Each row of a before or after table is a point. One or more steps were done to the points. Then noise was added and the rows were shuffled. The steps act on how far a point lies along the listed directions, d1 being the first. Write out the steps. A step turns or swaps two directions, mirrors them in a line or flattens them onto one, adds a multiple of one to another, or multiplies one. Angles are multiples of 10 degrees, from the lower direction toward the higher: turns from -170 to 170, lines from 10 to 170 but not 90. Use the fewest steps. Two steps may share a direction if one is a turn and the other turns, adds or multiplies; they go together, in the order done. Otherwise the lowest direction goes first.
In the rows, 128 means zero.

Directions:
(1): [ 98 143 185]
(2): [ 71 135  96]
(3): [142 192 118]
Before (8 x 3):
[[124 114 123]
 [ 89 122  90]
 [188  96 144]
 [ 52  52 111]
 [ 82 118  78]
 [ 49 143 154]
 [122 102 106]
 [111 131  90]]
After, 8 rows:
[[ 62 135 124]
 [ 74 133 119]
 [103 139 148]
 [119 138 136]
 [106 166  57]
 [ 61 213 132]
 [ 89 117 128]
 [171 129 183]]
Steps: turn d1 and d3 by 140 degrees

Directions:
(1): [149 136 119 156 105 202  89 180]
(2): [ 82 135 163 135 168 139 180 190]
(3): [169  44 130 172 146 117 145 139]
(4): [160 184  89 183 119  91 162 145]
Before, 10 rows:
[[104 186 105  87  95  70 152  76]
 [170  69 117 183 135 152 145 196]
 [134 137 129 174 157 177  97 187]
 [ 66 131 140  81 156  67 178  78]
 [118 118 178 120 159 198 120 184]
 [140 109 136 125 115 191 120 133]
 [137 136 143 159 120 178 112 163]
 [ 98 157 107 108 121 171 104 148]
 [ 91 210 130  94 155  42 211  99]
 [113 122 129 118 140 199  94 183]]
After, 10 rows:
[[185  82 121 206 127 204 138 223]
 [127 152 114 181 119 201 132 209]
 [145 113 111 119 141  96  74  62]
 [115  94 134  50 107 136  76  74]
 [148 129  82 149 125  90 145 103]
 [131 160 117 100 120 114 150  74]
 [172 175 107 118 103 115  80  69]
 [142 102 127 185 131 141 187 205]
 [148 125 128 117 117  90 115  68]
 [146 157  78 105 113  85 111  69]]
Steps: turn d1 and d2 by -140 degrees; turn d3 and d4 by -120 degrees

Directions:
(1): [114 152  60 110 158 171  72 183 163  95 148 121]
(2): [134 163 172 143 174 175 182 173 145 118  82 176]
(3): [129 106  85 184 180 166 133 115  92 206 140 124]
(4): [160 177 183 134  98 188  92 121  94 134 191 127]
Before (12 x 12):
[[111  46 118 145 123  25 190  95 120 138  78 106]
 [160 147 139 117 120 130 110 133 108 130 127 127]
 [143  96 142 155 138  87 152  58  72 210 125 112]
 [ 95 172  96 114 165 159 154 206 176  68  79 161]
 [106 167 114 127 197 249 124 213 130 120 132 132]
 [119  76 113 130 131  59 172  97 110 184  79 104]
 [142 170 170 132 160 185 127 173 141  77 108 171]
 [118  78 165 148 125  66 176  94 112 165 105 130]
 [136  64  95 134 150  75 134 110 149 137 121 131]
 [128 210 153 101 127 206 105 209 197  76 145 148]
 [152 156 119  92 114 180  64 198 144 115 188 117]
 [123 186 109 133 177 192 102 198 164 126 100 144]]
After (12 x 12):
[[ 97  76  11 158 186 116 105 158 136 142 128  89]
 [134 122 230 135 104 154 190 101  69 159 124 125]
 [140  85  86 152 180 129 128 133 142 151 131 142]
 [101 101  55 133 156 125  72 146 142 141 162 102]
 [164 139 233 103  91 125 175 156 126 128 116 157]
 [134 143 230 110  68  87 192 110 156 115  97 145]
 [108 109 147 148 119  81 209 103 114 147  74 144]
 [114 109  36 130 170 137  97 149 125 176 129  91]
 [137 152  64 123 162 167  50 134 114 156 182  98]
 [154 145 137 107 118 120 115 138 116 118 121 127]
 [144 143 200 150 112 112 162 103 108 171  88 138]
 [141 118 178 123 100 100 131  99 116  98 115 139]]
Steps: multiply d2 by 0.4; turn d1 and d2 by 140 degrees; turn d3 and d4 by 40 degrees

Directions:
(1): [106 145  26 139 134 169 101 131 183 154  63 184 113 161  95 117 105 128
  95 141]
(2): [128 179 149 142 188 124 136 145 168 141 126  81 188 192 142 132 149 179
  76  62]
(3): [186 105 129 167 177 116 161  32  71 150 123 181 116 162 119 133 159 108
  89 122]
Before (10 x 20):
[[183 156 200 161 164  89 149  87  84 118 177  93 148 132 151 156 149 163
  109  88]
 [112 121 139  97  70 129  99 186 128  91 101 101 128  64 126 112  91 113
  176 173]
 [128  87  57 125 105 138 100 123 138 124  88 207  75 104 104 122  93  86
  140 201]
 [160 153 216 124 148  94 191 100  96 127 193  44 164 139 142 137 157 157
  122  67]
 [148 117 151 118 115 134 118 107  99 124 152  88 120 125 143 146 117 110
  140 126]
 [140 133  87 132 129 156  98 109 131 148  82 187 103 136  65 129  88 108
  111 140]
 [222  88 249 163 195  65 185  13   8 127 184 152 130 158 168 140 202 103
   95  80]
 [145 115 155 168 215 113 171  81  98 149 118 119 155 185 142 143 177 115
   70  82]
 [ 89  96  55 110  66 142  98 159 156 114  95 147 100  54 108 130  63 119
  165 171]
 [157 119 101  86 117 156 141 123 105 132 118 171 101 147 124 126 139 134
  145 158]]
After:
[[156  82  77 136 127 128 119  90 117 128  96 211  81 117 106 125 113  85
  127 188]
 [152 119 140 122 120 131 121 102 101 125 145  93 124 134 143 147 118 110
  133 121]
 [121 141 160 160 214 113 159 122 133 146 113  83 177 186 148 143 167 136
   65  69]
 [136 164 191 115 133 111 172 130 129 130 178  41 167 139 133 133 137 167
  122  71]
 [148 135 107 137 139 145 107 102 115 150  92 176 109 142  74 134  97 109
  102 131]
 [134 100 130 109  70 126 103 152 103  94 101 129 108  61 118 111  95  94
  176 187]
 [163 169 179 154 163  98 136 117 118 119 164  79 155 136 147 150 140 180
  106  79]
 [198 134 229 166 220  75 176  49  62 138 165 121 167 199 168 139 201 137
   61  48]
 [117  78  65 121  73 130 115 116 116 116  99 168  89  55 106 133  73 104
  162 179]
 [168 118 106  95 128 150 147 118 100 137 120 168 104 158 128 134 147 138
  138 152]]
Steps: multiply d1 by 0.7; turn d2 and d3 by -30 degrees
